Each row is a point. To make a cloud, some directions were put in groups of two or more. Within a group, all points are equally far from the middle, so they leave a hole (a ring in 2 directions, a hollow ball in 3). The other directions are filled evenly. Then the cloud was stretched, turned, moved and blurred a little. Count the holes, and give their numbers of directions, smallest first.

Cloud (13 x 2)
|  41 |  26 |
|  67 | -14 |
| -23 | -20 |
|   3 |  31 |
|  20 |  33 |
| -13 |  23 |
|  34 |  31 |
| -14 | -34 |
| -12 |  25 |
| -21 |  12 |
|  15 |  34 |
|  57 |  14 |
|  68 | -23 |
Holes: 1 (2)

Cloud (20 x 3)
|  38 | -37 |  33 |
|  14 |  21 |  72 |
|  -1 |  55 |  -4 |
|  47 | -14 |  56 |
| -37 |  42 |  29 |
| -35 | -14 |  52 |
| -48 |  26 |  16 |
|  -4 | -24 | -10 |
| -16 | -12 |  72 |
|   2 | -15 |  77 |
|   7 | -33 |   1 |
|   2 | -37 |   5 |
| -30 |  -1 | -14 |
|  13 |  39 | -19 |
|  44 |   0 |  -5 |
|  -3 | -10 | -21 |
|  54 |  13 |  33 |
|   7 | -30 |  -5 |
| -33 |  34 | -14 |
|  17 | -39 |   9 |
Holes: 1 (3)

Cloud (49 x 6)
| -25 |  16 |  37 | -17 |  12 | -53 |
|   1 | -13 |  48 |  39 |  16 | -35 |
|   3 |  14 |  27 | -33 |  -4 |   8 |
| -67 |  13 |  12 |  23 | -10 |  38 |
|  -6 |  44 |  35 |  -4 |  -7 | -67 |
| -63 |   8 |  15 |  20 | -24 |   3 |
| -40 |  15 |  20 | -44 |  27 |  23 |
| -25 |  19 |  10 |  15 |  56 |  11 |
|  -5 | -17 |  71 |  33 |  26 | -25 |
| -20 |  20 |   6 |  23 |  55 |  -8 |
|  28 |   3 | -29 | -19 |  40 |  63 |
|  -9 |  -6 |  25 | -63 |  21 |  50 |
| -33 | -38 |  82 |  25 |   6 |  -4 |
| -65 | -27 |  66 | -40 |   2 |  18 |
|   3 |  21 |  45 |  35 | -20 |  30 |
|  15 | -11 | -23 |  19 |  17 |  59 |
|  48 |  -4 |  -6 | -15 |  31 |  20 |
| -29 |  39 |  19 |  19 | -13 | -62 |
|   5 |  56 |  19 |  45 |  27 | -23 |
|  29 |  48 |  15 | -29 |  33 | -27 |
| -52 | -33 |   6 |  -5 | -19 |  20 |
| -33 | -22 | -23 |  20 | -38 |   6 |
| -20 |   6 |  -7 |   8 |  61 |  24 |
|  28 |  22 | -10 |  49 |  10 |   6 |
| -37 | -23 |   0 |  13 |  42 |  39 |
| -72 |  17 |  30 |  24 | -32 |  15 |
|  -9 |  19 |  60 | -11 |  47 |  33 |
| -69 |   9 |  -1 |  25 | -30 |  46 |
|  22 |  49 |  16 | -27 |  39 | -20 |
|  22 |   4 |  22 |  13 |  18 |  31 |
|  56 |  20 |  28 |  -3 |  28 | -41 |
| -35 |  51 |  37 |  58 | -18 |   7 |
|   7 |   1 |  76 |   0 |  48 |  14 |
|  29 |  37 |  19 |  13 |   6 |   5 |
|  -1 | -15 |  35 | -64 |  46 | -27 |
|  44 |  43 | -31 | -36 |  12 | -26 |
|  27 |  54 |   3 |  -9 |  36 | -12 |
| -35 |  13 | -13 | -24 |  58 |   2 |
| -21 |  31 |  -1 | -13 |   6 |  39 |
| -30 |  20 |  -6 |  52 |   5 |  -2 |
|  14 | -15 |  30 |  -1 |  57 |  28 |
|   2 |  30 |   0 |  16 |  78 | -31 |
|   6 |  -7 |  18 |  -3 | -51 |  22 |
|   1 | -39 |  52 | -19 |  49 | -15 |
|  46 |  28 | -15 |  62 |  -4 | -18 |
|  -7 | -16 |  64 | -12 | -22 |   8 |
|  -2 |  -4 |  48 |  40 | -30 |  46 |
|  19 | -15 |  44 |  19 |  28 | -18 |
|   8 |  12 |  44 |  54 |  19 | -11 |
Holes: 1 (3)

Cloud (74 x 8)
|  16 |  -1 |   4 |  27 |  15 |  28 |  61 |  11 |
|   6 |  17 |  55 | -34 |   2 |   4 |  13 |  23 |
|  38 |  18 | -10 |  -6 |  36 |  23 |  22 | -10 |
| -51 |  51 |  33 |  55 |  12 |  14 | -36 |  -7 |
|  45 |  -3 |  48 | -14 |  -1 |  -2 |  42 | -51 |
|  -8 | -16 |   4 |  -7 |  33 |  20 | -45 | -49 |
| -25 |  51 |   4 |   5 | -41 | -19 | -20 |  16 |
|  24 |  58 |  15 |  12 |  11 | -19 |  -5 | -40 |
|  19 |  17 | -20 |  37 |  41 |   4 | -18 |   4 |
|   1 |  55 |  49 | -18 |   1 |  -3 |  -9 |   2 |
| -27 | -17 |  18 |  35 |  21 | -49 |   2 | -58 |
| -13 | -40 | -21 | -37 |  -1 | -36 |  44 |  -8 |
| -19 |   2 |  24 | -11 |  55 |  47 |  23 | -12 |
| -28 |   1 |  -8 |   6 | -34 |  -5 |  51 | -34 |
|  24 |  21 |  48 |  57 |  23 |  58 |   1 | -20 |
| -51 | -31 |  53 | -36 | -34 | -19 |   0 | -29 |
| -13 | -48 |  -9 |  -2 | -29 | -54 |  -8 | -40 |
| -15 | -14 |  37 |  77 |   0 | -43 |   8 | -15 |
| -30 |  64 |  50 |   5 |  42 |   5 |  21 | -24 |
| -26 | -20 |  31 |  42 | -19 |  41 |   7 | -53 |
|  32 |  19 |  11 |  55 | -25 |  -9 | -16 | -26 |
| -20 | -21 |   7 | -46 | -38 | -17 |  11 |  51 |
| -35 | -47 | -14 |  -8 | -25 |  18 |   2 |  33 |
|  18 | -17 |  20 |  13 |  32 |  22 |  58 |  16 |
|  -4 |  24 |  32 | -37 |  36 | -27 |  45 | -12 |
| -40 |   5 |   8 | -29 | -58 | -29 |  44 |  -2 |
| -44 |  24 |  14 |   5 | -24 | -52 |  19 |  37 |
|   2 |  47 |  51 |  13 | -24 |  34 |  16 |   1 |
| -36 |  19 |  16 | -42 |  -4 |  -2 |  38 | -52 |
| -73 | -10 | -10 |  29 |   4 |  -1 |  29 | -11 |
| -13 |  27 |  34 |  16 |  61 |  50 |   5 |  -5 |
| -20 | -33 | -28 | -33 | -28 | -26 | -37 |  32 |
| -66 | -23 |  -2 |  32 |  30 |  -4 |  15 | -19 |
|  38 |   4 |  49 |  44 |  41 |  47 |  -2 | -50 |
|  44 |   6 |  81 |  58 |  15 |  -1 |   5 | -38 |
| -26 | -36 | -13 | -27 | -41 | -41 | -45 | -33 |
| -24 |   2 |  31 |  25 |  23 |   4 |  75 |  -7 |
| -42 |  35 |  15 |  38 | -30 |  41 |  10 | -28 |
|   8 | -43 |  60 |  11 |  -7 |  18 |  38 |  -3 |
| -31 |  12 |  -2 |   5 | -32 |  18 |  19 |  55 |
| -58 | -20 |  24 |  62 |  21 | -24 |  15 | -17 |
| -44 |   9 |   2 |  -6 | -11 | -33 |  24 |  62 |
| -32 |  16 |  18 |  25 | -47 | -26 | -14 |  32 |
| -29 |  51 | -27 |   8 | -11 |  10 |  37 |  34 |
| -25 |  19 |  -8 |  71 |  -6 | -29 |   7 |  19 |
| -35 | -15 |  10 |  21 |  12 | -40 |  -3 | -69 |
| -30 |  24 |  47 |  68 |  18 |  20 | -47 |  -8 |
|  -8 |  67 |  19 |   3 |  -1 | -31 |  -4 |   5 |
| -39 |  39 |  52 |  19 |  21 |   2 |  30 | -67 |
| -52 |   7 |  16 |   4 | -28 |  -7 |  56 | -27 |
| -33 | -10 | -36 |  47 | -15 | -21 |   9 | -10 |
| -17 | -51 |  18 |  19 |  17 | -18 |  14 | -59 |
| -46 |  14 |  52 |  34 |  61 |  29 |  -9 | -18 |
|  48 |  -6 |  -2 | -43 |  -2 |   0 |  23 |  -2 |
| -35 | -25 |   4 |   5 |  -6 |  -1 | -69 |  -3 |
| -64 | -20 | -19 | -37 |   8 | -37 |   2 | -23 |
| -82 | -26 |  28 |  15 |  14 |   3 |  -7 |   1 |
|  32 |  -3 |  15 |  39 |  15 | -16 | -49 | -46 |
|  27 |  13 |  43 |  62 |  64 |  19 |  -1 | -11 |
|  52 | -20 |  29 |  20 | -11 |  10 |  17 |   5 |
| -70 | -20 |  48 |  -9 |  -1 |  23 | -11 | -19 |
|   4 | -33 |  59 |  13 |  -7 |  44 |  29 | -38 |
| -47 |  14 |  -8 |  -3 |  27 | -54 | -31 | -14 |
| -41 | -13 |  33 |  -6 | -28 | -47 | -53 |  -6 |
|  -2 |  18 |  75 |  17 |   6 |  57 |   1 | -30 |
| -62 |  -5 |   8 | -39 |  22 |  31 |  11 |  -6 |
| -59 | -45 |   1 |  34 |   5 |  -8 | -19 |  17 |
| -23 | -56 |  11 |  10 |  16 | -28 | -49 | -11 |
| -13 |  25 |  16 |  37 | -24 |  40 |  45 | -23 |
|   6 |  36 |  -5 | -28 |  23 | -16 |   1 |  36 |
|  -8 |   5 |  56 |  15 |   6 |   1 |  30 | -86 |
| -31 | -43 |   8 |  42 |  -9 |  21 |  11 | -38 |
|  -8 |  32 |  25 |  48 |  33 |  60 |  36 | -19 |
| -16 |   6 |  66 |  52 |  12 |  41 | -43 | -52 |
Holes: 2 (4, 4)

Cloud (97 x 9)
|  34 |  11 | -46 |  19 |  19 | -37 |   5 |  41 |  27 |
|  -6 |  10 | -18 |  34 |  23 |  61 |  50 |  12 | -21 |
| -30 |  40 |  -1 | -18 |  15 | -29 | -31 |   5 | -46 |
|   6 |  -8 |   0 | -41 |  66 |  33 |  54 |  11 |  18 |
|  -5 |  16 | -42 | -57 |   6 |  47 |   5 |   8 |   8 |
|  69 |  28 |  45 | -29 | -54 |  17 |  20 | -19 |  16 |
|  24 | -42 |  29 | -26 |  11 |  14 | -31 |  -2 |   9 |
|  30 |  19 |  35 |   8 | -68 |  27 | -21 | -17 |   0 |
| -17 | -23 |  21 | -19 |  12 |  42 |  40 |  38 |  61 |
| -14 |  10 |  41 | -24 |  18 |  29 |   0 |  42 |  38 |
|  57 |  13 |  55 |  38 | -11 |  26 |  26 |  32 |  27 |
|   5 | -33 |  11 |   1 | -48 |  55 |  49 |  19 |   7 |
|  63 |   0 | -10 | -45 | -11 |  18 |  60 | -18 | -22 |
|  28 |  37 | -45 |  11 | -13 |  11 |   1 | -27 | -37 |
|  41 | -17 | -19 |  22 | -26 |   7 |  62 | -37 |   8 |
|  10 |  -5 | -12 | -11 |  15 |  -7 |  -4 |  60 |  44 |
|  -2 | -33 |  53 |   8 |  -5 | -24 |  67 |   2 | -22 |
|  12 |  58 |  11 | -25 |  14 | -36 |   3 |   9 | -60 |
|  10 |  29 |  21 |  -8 |  76 |  37 |  37 |   9 |   5 |
|  13 |  -4 | -15 |  12 |  23 |  29 |  14 |  33 | -66 |
| -51 | -43 |  -2 | -28 |  45 |   0 |  39 | -48 |  11 |
| -36 |  18 |  44 | -41 |  10 |   1 |  -4 |  28 |  19 |
|  21 |   1 | -47 | -14 |  -8 |  36 | -19 |   1 |  62 |
|  46 |  28 |  30 |  73 | -46 |  32 | -20 |  24 |  31 |
|  30 | -20 | -37 |  58 |  19 | -29 |  19 | -13 | -10 |
|  45 | -21 | -12 |   3 | -29 |   6 |  79 | -21 |  12 |
|  14 |  44 |  15 | -73 |  33 |  28 |  39 | -32 |  11 |
| -44 | -20 |  30 |  -9 |  57 |  24 |  13 |   2 | -12 |
| -24 |  47 |  -7 |  -8 |  76 | -29 |   5 | -24 | -36 |
|  -7 |  83 |  -4 |   0 |  50 |  -4 | -19 | -27 | -40 |
|   6 | -35 |   9 |  -1 |  55 | -28 |  49 |  -9 |  31 |
|   3 | -27 |  36 |  47 |  19 | -32 |  55 |  11 | -37 |
|  51 |  13 |  -8 | -20 |  -8 | -30 |  -4 | -71 |  33 |
|  29 |  -6 |  39 |  11 |  19 |  52 |   6 | -30 |  45 |
|   8 | -48 |  23 |  35 |  19 | -12 |  20 | -15 | -45 |
| -27 |  33 |  -2 |  52 |  22 | -27 | -51 |  16 |  34 |
|  -3 |  32 |  35 |  46 | -65 |   8 |  21 | -21 |  20 |
|  85 |  59 |   9 |  -4 |  -8 |   2 |  -3 |  10 |   5 |
|  71 |  21 | -19 | -21 |  20 | -24 |  15 |  25 | -28 |
|  12 |  75 |  -9 |  -6 |  36 |  31 |  31 |  -5 |  -9 |
|  40 | -16 | -27 |  20 |   2 |  18 |  29 |  58 | -34 |
| -25 | -33 |  46 |  76 | -16 | -27 |  33 |  18 | -15 |
|  79 |  19 | -32 | -24 |  17 |  14 | -18 | -20 | -18 |
|  22 |  13 |  26 |  32 | -61 | -46 |   0 |  -1 |  30 |
| -14 |   1 |  16 |  51 | -20 |  46 |  60 | -11 |   9 |
| -12 | -14 | -40 | -50 |   5 |  57 |  31 |  16 |  32 |
|  31 |   3 | -36 |  46 | -32 | -26 |   3 |  55 |   8 |
|   7 | -43 | -30 |  47 |   6 | -32 |  17 |   2 | -28 |
|  59 | -32 | -32 |   9 |   0 |  33 |  40 | -28 |  34 |
|  18 |  17 | -26 | -64 |  76 |  -2 |  -2 |  -3 |  -7 |
|  52 |   6 |  40 |  41 |  23 |  48 |   8 |  -6 |  19 |
| -46 |  17 |  62 | -42 |  -2 | -12 | -11 | -39 |  11 |
|  38 |  72 |   3 |  19 |  54 |  -8 | -41 | -30 |   3 |
|  44 |   0 |  20 | -32 | -28 | -13 | -20 |  35 | -17 |
|   3 | -12 | -43 | -23 |  57 |   0 |  39 |  39 |  29 |
| -28 |  12 | -21 |  15 |  -8 |  56 |   9 |  37 |  43 |
|  11 |  35 |   1 | -26 | -38 | -45 |  33 |  10 |  -7 |
|  18 |  19 | -26 |  48 |  59 |  18 |  10 | -30 |  25 |
|  42 |  -9 | -32 |  15 |   9 | -36 |  27 | -35 |  24 |
|  22 |  15 |  36 |  27 |  -2 |  58 |  -4 |  13 |  63 |
|   6 | -15 | -20 |  45 |  -4 | -35 | -22 |  31 |  35 |
|  60 |  34 | -29 |  19 |   8 | -12 | -43 | -25 | -20 |
|  48 |  41 | -27 |   9 |  -1 |   0 | -26 | -16 | -56 |
|  36 |  45 |  29 | -30 |  23 | -31 | -28 |  24 |  19 |
| -13 |  32 |  35 |  18 |  32 |  50 |  53 |  22 |   4 |
|  59 |  -1 |  48 | -42 |  34 |  -6 |  12 | -44 |  -4 |
| -33 |  53 |  64 |   7 |  36 |  -9 | -26 | -15 |   6 |
|   0 |  25 | -39 |  16 |  10 | -34 | -14 |  19 |  55 |
|  65 |  37 |  15 | -29 | -45 | -17 |  26 |   6 |   6 |
|  -9 |  42 |  21 |  72 | -63 |  -7 |  12 |  29 |  16 |
| -12 |  62 |   1 | -16 |  -5 |  35 | -35 |   5 |   8 |
|  31 |  20 | -39 |  40 |  21 |   6 | -55 |   2 |  13 |
|  33 |  25 |  51 |  14 | -11 |  10 |  11 | -49 | -35 |
|  28 | -10 | -20 |  15 |   5 | -42 |  -9 |  53 |   2 |
| -45 |  12 |  72 | -43 |  12 | -15 |  12 | -39 |   9 |
|  10 |  -7 |  27 |  40 |  28 |  33 |  18 |  70 |  45 |
|   2 | -70 |  23 |  -3 |  26 | -18 |  24 |   6 |  26 |
|   6 |   2 |  24 |  31 |   5 |  -9 |  -4 |  70 |  49 |
|  35 |  25 |  31 |  -9 | -65 | -27 |  30 |  13 |  19 |
| -20 |  13 |  47 | -31 | -23 |  57 |  13 | -12 |  22 |
|  71 |  32 | -36 | -19 |  33 |  17 | -28 | -13 |   0 |
| -49 | -12 |  -6 | -12 |  14 |  20 | -24 | -19 |  14 |
| -34 | -13 |   8 | -34 |  37 |  14 |   5 |  44 |  12 |
| -30 |   4 |  18 |   6 |  26 | -16 |  56 | -33 |  58 |
| -13 | -20 |  32 | -13 |  51 |  -4 |  61 |  10 |  42 |
|   0 |  -3 |  23 |  -4 |  33 |  51 | -25 |  19 |  26 |
|  43 |  31 |  35 |  -8 | -14 | -34 | -48 |  -6 | -33 |
|  74 |  40 |  -4 |  26 |  -2 |   3 |  32 |   1 |  33 |
|   3 |  67 | -20 |  16 | -21 |  30 | -18 |  30 | -18 |
| -50 |  37 |  22 |  29 | -36 | -15 |  13 |   2 |  45 |
| -51 | -18 |  14 |  -1 | -41 |  30 |  36 |  -7 |  72 |
|  20 | -39 |  15 | -24 | -35 | -34 |   2 |  33 |   2 |
|  23 |  -2 | -12 | -21 |  22 |   0 |  18 | -45 | -65 |
|   7 | -26 | -35 |   3 |   0 | -18 |  52 |  41 | -32 |
| -26 | -26 |  -9 | -11 |   0 |  13 |  42 |  52 | -20 |
|  26 | -41 |  -7 | -35 | -15 | -27 | -39 | -28 |   6 |
| -11 |   1 | -53 |  22 | -32 |   7 |   5 | -10 | -12 |
Holes: 3 (2, 3, 3)
